Each row is a point. Each copy is the shape, with its points in the same order, turned, moved and blurred by noise. Say if it was mirrored as well.
In the rows, zero is written as 128.

Shape, 7 rows:
[[ 97  81]
 [131  79]
 [123 157]
 [121  97]
 [126 171]
 [130 158]
 [ 82 153]]
Copy 1 (7 x 2):
[[ 90  83]
 [116  74]
 [125 154]
 [121  86]
 [131 164]
 [128 147]
 [ 83 158]]
Copy 1 is: only turned
Copy 2:
[[105  63]
 [ 93  94]
 [160 120]
 [104  96]
 [175 131]
 [160 129]
 [171  78]]
Copy 2 is: mirrored
Copy 3, 7 rows:
[[ 68 115]
 [ 79 150]
 [147 121]
 [ 91 136]
 [164 120]
 [150 124]
 [130  81]]
Copy 3 is: mirrored
Copy 4:
[[ 67 113]
 [ 91  93]
 [138 152]
 [ 96 109]
 [144 159]
 [144 154]
 [103 180]]
Copy 4 is: only turned

Shape:
[[106 114 119]
 [164 140 118]
 [100 117 142]
 [185  90 144]
 [108 183 141]
 [113 101  70]
 [ 97 119 135]
 [188 152  98]]
Copy 1, 8 rows:
[[153 126 103]
 [ 99 116 127]
 [167 123 121]
 [114  55 131]
 [137 172 155]
 [132 126  55]
 [165 130 118]
 [ 66 117 126]]
Copy 1 is: mirrored
Copy 2:
[[135 149 132]
 [145  92 108]
 [109 143 139]
 [159  76 167]
 [ 87 119  82]
 [176 167 115]
 [112 146 132]
 [165  76  82]]
Copy 2 is: mirrored
Copy 3, 8 rows:
[[ 93 107 114]
 [142  93 146]
 [ 95 126 105]
 [176  89  89]
 [ 94 137 171]
 [ 82  58 107]
 [ 93 126 115]
 [156  66 163]]
Copy 3 is: mirrored

Shape, 9 rows:
[[101 174 125]
 [106 114 107]
 [119 133 105]
 [141 110 125]
 [152 137 131]
 [ 98 172  91]
 [201 151 132]
 [166 169  76]
 [144 127 183]]
Copy 1 (9 x 3):
[[182 143 115]
 [132  98 107]
 [137 123 106]
 [ 98 135 116]
 [125 159 100]
 [192 121  93]
 [108 202  88]
 [145 162  45]
 [105 177 154]]
Copy 1 is: mirrored
Copy 2:
[[113 165 145]
 [ 78 116 129]
 [ 93 130 118]
 [109  96 115]
 [134 114 111]
 [ 88 175 123]
 [168 109  78]
 [118 157  63]
 [155  92 154]]
Copy 2 is: only turned

Shape:
[[156  68 129 169]
 [164  99 136  90]
 [126 126  97 139]
 [120 152 127 105]
 [138 126  74 145]
 [159 148 138 110]
 [170 157  90 184]
 [188 134 128  87]
 [ 95  78 147 149]
 [168 142 136 133]]
Copy 1 (10 x 4):
[[154 118 106 183]
 [161  95 147 114]
 [120 150 168 154]
 [125 149 165  98]
 [128 140 184 170]
 [162 152 143 100]
 [165 193 180 170]
 [188 116 167  97]
 [ 99 114  95 150]
 [168 152 145 117]]
Copy 1 is: mirrored
Copy 2 (10 x 4):
[[113 132  97 203]
 [177 112 142 176]
 [115 135 145 141]
 [157 132 143 107]
 [ 94 137 163 149]
 [168 156 144 141]
 [ 93 195 154 166]
 [190 139 174 169]
 [124 106  75 147]
 [166 170 138 163]]
Copy 2 is: mirrored

Shape (12 x 6):
[[112 145 122 121 121 127]
 [109 106 197  85 125 105]
 [ 77  77 164  73 159 175]
 [ 86 127 106 132 167 181]
 [159 161 129  85 155 100]
 [183 141 140 119 104 103]
 [119 155 151  71 129 123]
 [133 135 147 129 136 146]
 [112 124  90 113 134 131]
 [152 152 127 109 123 164]
 [ 95  78 226 182 163 102]
 [145 164 150  72 118 114]]
Copy 1, 12 rows:
[[109 111 121 118 131 120]
 [133  64 192  94 117 131]
 [145  62 184 117 211 140]
 [109 119 130 156 197 134]
 [136 141 155 101 116  76]
 [154 122 127 115  63 100]
 [128 113 154  76 139 109]
 [135 116 146 130 131 139]
 [110 105 107 131 155  90]
 [155 139 113 114 137 133]
 [ 91  62 224 178  95 169]
 [144 131 145  76 108 102]]
Copy 1 is: only turned
Copy 2, 12 rows:
[[123 158 120 118 117 123]
 [ 77 102 179 112 115 133]
 [ 49 102 124 172 114 174]
 [107 166  92 182 127 158]
 [120 160 144  70 144 167]
 [164 123 147  70 136 134]
 [ 91 144 144  91 100 156]
 [135 140 138 131 119 152]
 [111 154  87 120 138 132]
 [150 141 116 117 107 169]
 [104 113 225 192 161 100]
 [111 139 145  65 103 158]]
Copy 2 is: only turned

Shape (11 x 8):
[[177 131 136 125  77  89 129  74]
 [174 151 139 189  97 108 129  90]
 [ 76 113  86 107 129 155 155 137]
 [ 86 165 104 117 140 133 128 140]
 [ 78 172  95  99 122 110 183 152]
 [ 80 161  97  87 173 153 171 122]
 [172 157 138 133  67 140 116 123]
 [ 58 138 139  98 151 116 139 148]
 [167 158 104 120 125  93  90 114]
 [204 157 166 133  97 120 121  95]
 [136 111 115 125 136 124 190 174]]
Copy 1:
[[127 173 127 159  58  79 112  87]
 [122 156 113 210  87  82 145 107]
 [135  67  85 110 137 140 127 107]
 [129 113 101 122 162 131 153  97]
 [113  92  97  79 145  96 173 112]
 [107  58 135  97 164 128 147  83]
 [120 172 115 164  71 139 154 117]
 [123 111 102  97 185 119 111 121]
 [165 173 130 150 116 106 154  68]
 [118 186 162 176  68 108 136 112]
 [159  81 125 119 117 101 153 160]]
Copy 1 is: only turned
Copy 2 (11 x 8):
[[175 177 155 124  84 108 127 108]
 [191 118 146 113  77 153 131 117]
 [ 60 141 108 176 137 147 139 118]
 [ 87 110  91 147 131 128 100 116]
 [ 54 131  69 132  89 116 122 108]
 [ 54 116  90 139 153 122 131  69]
 [169 175 118 111 104 160  99 127]
 [ 43 112 122 128 133 111 102 131]
 [176 133 106 137 130  94 108 129]
 [193 163 143  81 114 136 116 108]
 [ 82 146  95 110 122 137 183 146]]
Copy 2 is: mirrored

Shape, 13 rows:
[[123 128 128 155 162 134 181 140 158]
 [109  90 136 133 119 141  79 129  72]
 [183 107 110 133 154  88 184 119 160]
 [150 126 131  84 177 115  89 187 138]
 [ 91 178 122  92 124 100  71 140  90]
 [168 135 120 159 125  89 163 185 158]
 [ 89 122  97  86  81 155  87 132 101]
 [144 101  87 191 155 100 155 130 196]
 [143 137 169 103 132 126  94 137 155]
 [119  76 115 120 139 177 132 140 117]
 [ 63 132 140  74 117 109  73 147  68]
 [153 113  94 145 157 163 131 121 118]
 [128 130 122 136 122 164 103 136  90]]
Copy 1, 13 rows:
[[105 178 100 119 168 138 142 142 112]
 [183  83 132 163 108 120 119 123 119]
 [118 160 127  79 172 133 189 177 150]
 [148 139  85 101 116 134  80 169 186]
 [122  92 123 129  88  75  75 101 170]
 [103 202 124 121 119 123 158 182 148]
 [129  68  95 150  78 126 137  90 142]
 [ 91 162 100 155 192 124 180 189 143]
 [156 152 116 128 134 134 114 112 192]
 [155 110  82 136 129 162 141 135 104]
 [132  67 149 137  78 118  66  96 148]
 [153 127  69 124 147 109 160 145 117]
 [168 121  98 146 108 102 131 117 118]]
Copy 1 is: only turned
Copy 2 (13 x 9):
[[100 121 144 123 156 152 210 144 125]
 [125 112 164 136 145 129  82 104  80]
 [131 113  88 150 192 126 221 133 113]
 [137 166 114 133  94 128 176  95  58]
 [150 182 158 152  98  98 103 158  91]
 [122 126 101 181 131 158 203 119 146]
 [111 123 124 109 107  98  70 146 103]
 [ 91 148  90 137 203 183 195 134 135]
 [158 158 137 108 124 113 159  93 119]
 [ 91  87 133  95 139 139 135 116  81]
 [115 160 179 147  98  72  83 128  74]
 [133 100 121 110 160 166 153 147  81]
 [143 106 153 122 125 149 111 134  95]]
Copy 2 is: mirrored
Copy 3:
[[134 106 100 147 124 137 177 154 157]
 [ 58 150 116 145 139 139 100  97  86]
 [199 102 104 141 126 108 165 125 121]
 [133 153  82 107 111 114  66 141 157]
 [ 94 218 157 142 122 127  85 145 125]
 [160  94 108 161 107  94 130 187 122]
 [ 55 187 140 130  79 107 122  98 107]
 [164  73 113 199 117 109 157 120 163]
 [109 130 141  95 142 102 100 136 146]
 [ 77 124  79 122 102 138 144  94 120]
 [ 56 231 119 132 139 111  93 128 109]
 [124 110 108 140  97 170 137  99 119]
 [ 78 138 129 131 106 158 116 127  99]]
Copy 3 is: only turned
Copy 4 (13 x 9):
[[179 123 139 151 169 151 160 144 150]
 [ 98  61 130 145 141 104 110  76 114]
 [208 126 167 137 120 104 188 138 157]
 [116  87 177  70 169  94 137 144 157]
 [ 76 105 107  75 129 101 118 137  88]
 [190 115 183 140 153 105 135 184 121]
 [122  63 107  87 116 147  87  95  94]
 [212 107 122 168 139 106 147 172 182]
 [ 98 114 175 117 119 125 120 139 157]
 [155  65 140 136 160 151 124  76 144]
 [ 55  58 112  87 130 121 135 115  79]
 [179 114 129 132 164 112 123  83 147]
 [128 103 134 129 157 120  97  92 110]]
Copy 4 is: only turned

Shape:
[[153 147 107 159 147 158 136 103  94 142 175]
 [101  83 105  93 135 135  97 127 118 110 119]
 [107 175 112  68  74  77 114  88 188  97 141]
 [158 162  83  81 144 147  84 178 113 123 151]
 [129 114 174 116  82 102 133  82 107 121 107]
 [164 166 147 123 160 141 110 136 175 165 175]
 [147 168 178 158 176 130 145 109 165 122 108]
 [115 109  85  95 104 135  97 106 192  79 144]
 [110 122 137 139 111 152 140 110 190 137 134]
 [ 87 138 115 144 153  88 138  85 124 172 163]
 [161  94  83 157 103 126  57 178 109 171 104]
 [147 160 135  89 118  70 154 130 170 173  82]
 [ 99 175 138 134 107 135 127 158 159  86 118]
 [155  84 174 130 157  99 156 170 119  97  99]]
Copy 1:
[[141 130  80 122 104 144 153  96 142 184 112]
 [115 196 111 151 135 139 134 148 121 106 160]
 [111 121  86 174 202 138  83  65 163  66 151]
 [164 133  53 142  86 117 150 126 128  75 130]
 [ 57 146 113 125 150 112  74 110 147 148 175]
 [153  69 115 145  85 165 119 103 145 118 117]
 [131  69 174 132 135 111 124  94 124 155 150]
 [102 166 122 153 172 170 150  89 135  59 126]
 [105 134 158 141 146 146 118 106 164 116  99]
 [156 135 105 150 172 167  85 124 152 179 128]
 [127 168  86  89  88 137  88 165  71  96  82]
 [157 109 138 110 153 108  39 116 165  91 159]
 [110 104 119 155 169  77 138 117 145  95 106]
 [104 116 145  79 146 101 144 176 126 128 182]]
Copy 1 is: only turned
Copy 2, 14 rows:
[[109 141 166 184 133 156 141 129  92  93 146]
 [ 88 106  71 144 147 115 101 121 116 121 101]
 [101 157  93 140  96  52  82 184 109 180 179]
 [116 141 135 150 107 131  48 146  66  94  88]
 [ 87  89 112 144  81 122 140 132 163 156 159]
 [135 153 204 161 143 118  73 123 111 147 134]
 [182 114 173 141 140 135 137 145 133 175 137]
 [108 141  66 137 158  96  66 135  97 148 172]
 [129 162 124 132 157 116 108 116 153 146 167]
 [ 89 163 149 185 140  84 173 122 113 153 118]
 [119 130 112 133  77 123  93  30  87  89  97]
 [112 149 159  81  83  86 121 133 124 193 113]
 [172 161  94 150 103 126  94 158 139 147 130]
 [119  98 113 132 115 194 117 111 137 195  88]]
Copy 2 is: only turned

Shape, 18 rows:
[[127 184 156 111 127 107 169  94 102  96  80 143]
 [123 107 138 139  60 134  73 103  87  69 152 133]
 [156 191 135 166 142 185 176 163 106 121 176 133]
 [130 129 141 173 118 123 113 150  81  76 175 105]
 [ 79  85  93  98 145 146 124 155 152 162  73 116]
 [ 73 142 145 141 146 120 152  75 130  70  88  78]
 [110 150 132 119  99 106  95 144 147 132 147 147]
 [142 180  96 114  84  91 161  83 101 121 119  94]
 [117 105  94  82 104 101 113 130 103 122 150 155]
 [ 93 158 130 117 128 129 116 132 161 120 104 136]
 [163 153 109 119  98  94 136  99 139  84 141 120]
 [ 70 106  93 112 121 165 170 136 134  67 125 140]
 [ 95 136  91 162  77 125  97 102 164 124  97  93]
 [101 155 125 108 134 135 121 102 126 151 130  60]
 [ 72  90 179 130 134 105 107 102 114 132 137  90]
 [136 197 107 111 162  90  80  84 149 119  79  97]
 [ 86 183 143 124  63  89 136 162  76 126  76 112]
 [117 101 115  89  62 145  85 153 145  70  84 128]]
Copy 1 (18 x 12):
[[139 124 137  61 171 129 120 187 145 106  65 159]
 [118 103 110  85 120 170 119  83 164 133 108  71]
 [142 216 156 154 197 155 106 128 137 129 113 153]
 [141 138 101 112 182 148 118  80 168 155 132 119]
 [104  85 103 147 119 122 131 192  60 126 163 139]
 [171 106  54  72 143 162 126 166 126 120  97 179]
 [117 125 139 133 108 120 149 152 169 146 129 120]
 [141 152 129  53 147 111 176 139 132  75 102 138]
 [ 71 114 116 116 121  94 136 125 133 110 118 105]
 [126 121 123 120 114 143 141 190 135 147 118 145]
 [143 149 125  82 126 105 161 115 136 133  76 124]
 [100 128  58 152 153 159 129 158  95 114  78 122]
 [153 103 114 104  98 171 196 140 111 130 137 131]
 [155 151 100  88 109 128 128 159 122  99 168 156]
 [156  74  80 112 115 128  91 135 163 113 155 153]
 [130 136 132  31  98 117 159 178 126 167 127 186]
 [131 102 134  78 193 141 167 197 174  93 144  98]
 [117  92 105 100 111 151 141 166 101 155 104  42]]
Copy 1 is: only turned
Copy 2 (18 x 12):
[[131 160 148 132 198 130 178 166 124 114 189 127]
 [172 137 102 107 112 127 160  89  56 182 186 108]
 [119 151 172 131  86 139 182 180 137 134 103  64]
 [136 160  95  95  91 127 188 123 103 171 128 112]
 [146  83 118  89 143 147  57 135 170 110 152 148]
 [138 165 138  53 205 170 153 132 113 138 147 152]
 [155 128 131 145 105 140 144  94 112  99 157 142]
 [155 184 110 149 164 165 135 184  77 115 164 129]
 [148 129  84 165 124 149 110 103 125 144 181 118]
 [147 123 160 111 138 154 134 119 134 101 164 153]
 [141 180 134 161 142 144 140 138  79 154 154 152]
 [175 119 144 107 153 181 123 129 169 191 148 119]
 [179 113 133  89 131 174 115 138  63 118 145 174]
 [134 173 123  81 140 166  98 136 105  83 141 113]
 [135 139  84  66 169 128 133  70 110 107 128 117]
 [ 89 171 152 104 141 166 123 145  86  81 199 190]
 [205 147  87 109 142 125 181 170 129  78 192 138]
 [207 124 139 106 117 110  99 110 117 171 203 161]]
Copy 2 is: mirrored
